Each row is a point. Each copy is the shape, with its points in the same order, stretched, turned, moved and blurred by noise. Say if it was mirrored as well.

Shape (9 x 3):
[[ 42  11 -32]
 [ -9  54  20]
 [ 41 -45 -35]
 [ 77   3 -11]
 [ 34  20  22]
 [-34  11  29]
 [ 11  29   6]
 [ 40  -1 -13]
 [-31  49  30]]
Copy 1 (9 x 3):
[[ 16  65 -24]
 [ 45  -5  -7]
 [-31  55  -2]
 [ 31  89  23]
 [ 37  37  31]
 [  1 -37  15]
 [ 33  16  -1]
 [ 11  50  -1]
 [ 37 -37   1]]
Copy 1 is: mirrored
Copy 2 (9 x 3):
[[-11  51  -7]
 [ 74  13 -23]
 [-57  22  22]
 [-11  80  22]
 [ 40  40  12]
 [ 54 -36  -5]
 [ 39  23 -11]
 [ -5  41   8]
 [ 85 -15 -24]]
Copy 2 is: mirrored

Shape (9 x 6):
[[  2  38  11  28 -17  10]
 [ 14  47  -3   6 -10  11]
 [  4  33   0  45 -31  20]
 [-23 -27  29  -3  35 -57]
 [-10  -3 -27  16 -20   8]
 [-34  11  34 -32   2 -57]
 [ 18  10  26 -23  -6   6]
 [-47  -9  15 -13  40 -21]
 [ 34  42 -12  -4  -3  -4]]
Copy 1 (9 x 6):
[[ 34 -31 -34  12  16  16]
 [  9 -22 -48   3   6   4]
 [ 19 -53 -21  36  27  32]
 [ 11  70  45  -8 -16 -13]
 [-36 -25  -2  10 -11  37]
 [ 14  66 -12  19 -50 -23]
 [  8 -20 -19 -24 -20 -34]
 [ -3  65   8 -19 -28  17]
 [  2 -15 -29   0  13 -25]]
Copy 1 is: only turned
Copy 2 (9 x 6):
[[-27  -7 -38  -2 -11  -3]
 [-27  17 -29  14   9   8]
 [-54 -33 -33 -12 -11  -2]
 [ 95  22  38 -35 -44   3]
 [-38 -15  37 -27  -6 -14]
 [ 58  74  18  -7 -76   9]
 [  5  13  10  41  -2  27]
 [ 61  50  37  -9 -22 -38]
 [ -5  20 -13  10  22  31]]
Copy 2 is: only turned
Copy 3 (9 x 6):
[[-25   4 -29  32  30 -17]
 [-28  -4 -18  19  43   4]
 [-31  -1 -34  42  12 -22]
 [ 58   4  13 -29  29   5]
 [ -9 -16 -19   2 -20  10]
 [ 45  18 -22 -36  46  51]
 [ -7  34   2  22  26  20]
 [ 14   2 -11 -55  18  -2]
 [-13 -13   4  19  52  19]]
Copy 3 is: only turned
Copy 4 (9 x 6):
[[-12  29  22  23 -16 -20]
 [-18  27  33  -1 -30  -1]
 [ -5  38  32  37 -12 -20]
 [ 14 -59 -29 -16  66 -11]
 [ 35   2  12   4   5  -6]
 [  3 -62   0 -48   4 -39]
 [ -6  -4 -20   0 -38  23]
 [ 26 -12 -41 -29  32 -36]
 [-25   4  44 -13 -22  31]]
Copy 4 is: only turned

Shape (13 x 8):
[[ 45   1 -13 -11  15  -7 -50 -24]
 [ 18 -32  18 -49   0  46  55   2]
 [ 46  53  34 -18 -23 -10  23   3]
 [ 16  -7 -74  -1  30  43 -24 -44]
 [ 27 -18 -19 -45  -2  15  47  -7]
 [  4  -2 -42  18  12  38 -54   3]
 [  6 -19 -23   9  54   8 -30 -38]
 [ 50  -7  36 -37 -18 -27  12 -15]
 [ 32 -32   2  -1 -26  16  68 -31]
 [ 42  23  32   4  -1 -33  14  24]
 [ 44 -34 -56   5  26  22 -41   1]
 [ 65 -12 -20   8  49  37 -26 -27]
 [ 46  23  61  -1 -38 -13  -6 -18]]
Copy 1 (13 x 8):
[[ 47 -26 -16 -31 -52  -5   3 -43]
 [ 18  39 -21 -64  29 -37  -7   5]
 [ 46  37  34  -9 -17 -20   7  15]
 [ 23  -6 -33 -61 -49  46  -3 -13]
 [ 40  38 -25 -43   8  -8 -26   4]
 [  9 -50 -21 -23 -25  33  31 -38]
 [  0  -6 -36 -24 -50  13 -14 -17]
 [ 53  38  15 -25  -8 -45 -34 -20]
 [ 15  58  20 -53  13  -7 -53  19]
 [ 39   4   5  20  -2 -29 -14  19]
 [ 32 -55 -36 -25 -29  26  -7 -29]
 [ 13 -29 -11 -44 -60  -1   1   8]
 [ 32  26  49 -25 -26 -33  -1 -25]]
Copy 1 is: only turned
Copy 2 (13 x 8):
[[ 11  -3 -10  35  11  34 -67 -49]
 [-63  80  20   3  -8 -47  -5 -26]
 [-67 -49  19  -2  29 -15 -25 -25]
 [ 24  55  12  71 -30  95 -34 -34]
 [-62  53  33  -2 -20  -6 -26 -21]
 [ 61   1  17  55 -21  54  -8 -23]
 [ 33  44 -31  32  27  47 -32 -23]
 [-69  -3  -8 -16  26 -42 -64 -31]
 [-91  47  17   9  18 -12 -38  35]
 [-34 -45  16 -28  52 -24 -23   0]
 [ 42  41  31  46 -14  52 -50 -26]
 [ 13  63   7  64  28  51 -57 -42]
 [-55 -51 -18  11  48 -36 -55 -14]]
Copy 2 is: only turned
Copy 3 (13 x 8):
[[-20  10 -29 -10 -31 -10  34  42]
 [ 42 -21 -17 -50  49  29 -14  15]
 [-45  45  22  -3  53   5   5  16]
 [ 54  20 -71 -58 -37 -26  15  28]
 [ 50   5 -15 -39  34  19  14  31]
 [ 12   7 -42 -43 -56 -10 -16  31]
 [ 24 -14 -53  -9 -32 -25  34   4]
 [-24   6  -5  17  27  32  31  38]
 [ 45  31 -36  -8  46  52  13   0]
 [-31  13  28   9  17   1  27   4]
 [ 27  -3 -40 -54 -66   0  36  40]
 [ -1  -1 -46 -50 -39 -21  47   6]
 [-67  30 -10  30  30  30   4  17]]
Copy 3 is: only turned
